Each row is a point. Two turns around zero, p and q, are shown by what they do to some points. Write where each new point lands after one turn and then the other. Backwards means that the second turn is done in reverse. Each puzzle has new turns, and all numbers are rounded.

Turn p:
[43 -6] -> [-32  29]
[-30  -6] -> [ 28 -12]
[-12  11] -> [  4 -16]
Turn q:
[-12 -17] -> [21 -3]
[-2 47] -> [-41 -23]
[7 7] -> [-9  3]
[  7 -37] -> [30 23]
Where do these land?
p, then q: [25 48] -> [ 45 -31]
q, then p backwards: [-22 -13] -> [-26  -1]
p, then q: [ -3 -14] -> [-14   5]
q, then p: [ 24 -11] -> [-14 -22]
q, then p: [-24 -10] -> [-7 25]

Turn p:
[ 11   9 -24] -> [-2  2 28]
[-15   1   3] -> [ -1 -14  -7]
[ 15 -32   4] -> [-21  26 -12]
[-24  27   8] -> [ 21 -30  -3]
[13 -6  9] -> [ 2 16 -6]
Turn q:
[11 13 -1] -> [  7 -15   4]
[12  3  3] -> [11 -5  5]
[ -3 -22  18] -> [11 26 -7]
[ 1 12  0] -> [  1 -12  -3]
[ 26 -11 -12] -> [10  2 29]
[-48   4  -8] -> [-40   5 -28]
Where do these land?
q, then p: [ 20   7 -11] -> [ -1  14 -19]
p, then q backwards: [-31   0  14] -> [-9 32  9]
p, then q: [-4 22  2] -> [17  8 12]
p, then q: [-13   7 -11] -> [ 4 18 -2]
q, then p: [27  1  8] -> [ 7 27 -4]
q, then p backwards: [  2 -37  -2] -> [36 -6 -6]

Turn p:
[ 31  -8  14 -11] -> [  4 -31   9 -16]
[-1 25 -5  4] -> [ 4 19 17 -5]
[-27  34 -20 -31] -> [-25  27  34  27]
[  6 -25 -16   6] -> [-16  -6 -23 -11]
[ -9 -25  28  31] -> [ 33  -8 -36   5]
Turn q:
[-7 29 48  1] -> [ -3 -29  45  17]
[  8  31 -27  19] -> [  2  17 -13  40]
[  0 -13 -35  -5] -> [ -7  19 -31  -7]
[ -9 -36 -19   9] -> [ 12  -3 -34 -23]
[ -8 -10  -1 -17] -> [-14  -2  -2 -16]
[15 -1 33 -6] -> [ 10  -4  34 -10]
Where do these land?
p, then q backwards: [ -9 -17 -12  30] -> [  0 -18 -33   3]
q, then p: [ 7 -1 45  6] -> [ 22 -40  -3   2]
q, then p: [27 37 -3 -8] -> [40 22  8  0]
p, then q: [-21 -15 -15  19] -> [-11  11 -21  24]
q, then p backwards: [ -3 -23 -31 -15] -> [  2 -15 -28  27]
q, then p: [ -2  19  16 -31] -> [22  1 -3 33]
